Each wall is flat, endless, passes through zero and stands at right angles to its row. A trip goes straight from one point to another. Which walls does it cross, in order?

Walls:
(1): 0.055 0.005 0.117
(2): -0.032 -0.047  0.135
(3): -0.071 -0.026 -0.107
(4): -0.198 -0.060 -0.089
(5):  0.184  0.433 -0.093
(6):  0.085 -0.330  0.036
(7):  0.043 -0.131  0.340
(8): -0.004 -0.057  0.073
(9):  0.155 -0.103  0.079
Trips:
 0.131 -0.243  0.089 to  0.023 -0.056  0.159 => none
 0.151 -0.276 -0.079 to -0.020  0.205 -0.058 => 7, 8, 5, 6, 9
 0.283  0.202 -0.042 to  0.039  0.047 -0.058 => 1, 9, 3

Walls:
(1): -0.229 -0.010 -0.054 -0.005 -0.176 -0.022 -0.214 -0.190
(2): -0.030 -0.117 -0.036 -0.248 -0.017 -0.115 -0.266 -0.345
(3): -0.133  0.193 -0.085  0.091 -0.082  0.149  0.013  0.164
(4):  0.174 -0.029 -0.039  0.033 -0.087 -0.037 -0.176  0.115
(5): -0.252  0.017  0.064  0.170 -0.053  0.192 -0.051 -0.110
(6):  0.069 -0.105  0.120  0.004 -0.075 -0.002  0.295 -0.138
(7): -0.095  0.143  0.029  0.105 -0.148  0.125 -0.173 -0.067
(8):  0.012  0.063  0.019  0.149 -0.088  0.105  0.084  0.072
(9): -0.006  0.159  0.207  0.155 -0.215 -0.047 -0.023 -0.017
(10): -0.169 -0.090 -0.107  0.075 -0.025  0.334 -0.045  0.338
Trips:
 0.020 -0.048 -0.038  0.033  0.006  0.005 -0.170 -0.003 to -0.014 -0.074  0.106 -0.011  0.231  0.051  0.161 -0.257 => 10, 4, 7, 6, 1
-0.191 -0.137 -0.135 -0.291 -0.002  0.141 -0.022  0.319 to -0.075 -0.221  0.161 -0.115 -0.167 -0.078  0.009 -0.094 => 1, 4, 2, 3, 6, 5, 10, 9
 0.178  0.092 -0.054 -0.181 -0.031 -0.253  0.128  0.097 to  0.000 -0.148  0.051  0.079 -0.156  0.152 -0.270 -0.277 => 2, 9, 1, 7, 5, 6

Walls:
(1): -0.004 -0.008  0.002  0.016 -0.038 -0.015  0.049  0.179 -0.008 -0.078  0.062
(2): -0.233  0.058  0.062  0.054 -0.146 -0.087  0.073  0.095 -0.043 -0.238 -0.004
(3): -0.066  0.165  0.142 -0.022  0.343  0.068 -0.104  0.220  0.020 -0.037  0.119
(4):  0.012 -0.147 -0.243 -0.006 -0.175 -0.010 -0.209  0.007 -0.207  0.281 -0.124
(5):  0.059 -0.119  0.108 -0.200 -0.092 -0.308  0.021  0.252 -0.012  0.014  0.171
(6): -0.134 -0.007 -0.010 -0.165  0.027  0.095  0.029 -0.093  0.230 -0.027  0.097
Trips:
-0.330  0.095 -0.041 -0.122  0.298  0.216  0.078  0.041  0.082 -0.033 -0.162 to  0.032  0.110 -0.020 -0.006 -0.064  0.007 -0.109 -0.142  0.276 -0.184 -0.128 => 3
-0.033  0.171  0.120 -0.093  0.009 -0.127  0.101  0.050  0.145  0.136 -0.110 to  0.110 -0.129  0.061 -0.122 -0.064  0.332  0.237 -0.163 -0.321 -0.186 -0.027 => 3, 5, 6
 0.250 -0.302  0.119  0.012  0.109 -0.134 -0.209  0.198 -0.224  0.082 -0.065 to -0.114 -0.020  0.218  0.103  0.320 -0.052  0.042  0.204 -0.033  0.064 -0.265 => 4, 2, 5
-0.278  0.132  0.034 -0.020 -0.069 -0.110 -0.024 -0.066  0.083  0.195 -0.104 to  0.240 -0.056  0.146 -0.196 -0.047 -0.026  0.021  0.208 -0.013  0.002  0.031 => 5, 3, 1, 2, 6, 4
-0.086  0.029 -0.155 -0.125 -0.088  0.093 -0.101  0.006 -0.318  0.022 -0.213 to -0.009  0.210 -0.069 -0.243  0.212  0.140  0.190 -0.028  0.162  0.220 -0.089 => 2, 6, 3, 4
-0.106  0.102  0.060 -0.044 -0.084  0.034 -0.069 -0.031 -0.225 -0.019 -0.112 to -0.329  0.167 -0.049  0.015  0.101 -0.264 -0.140 -0.104 -0.052  0.337  0.042 => 3, 5, 6, 2
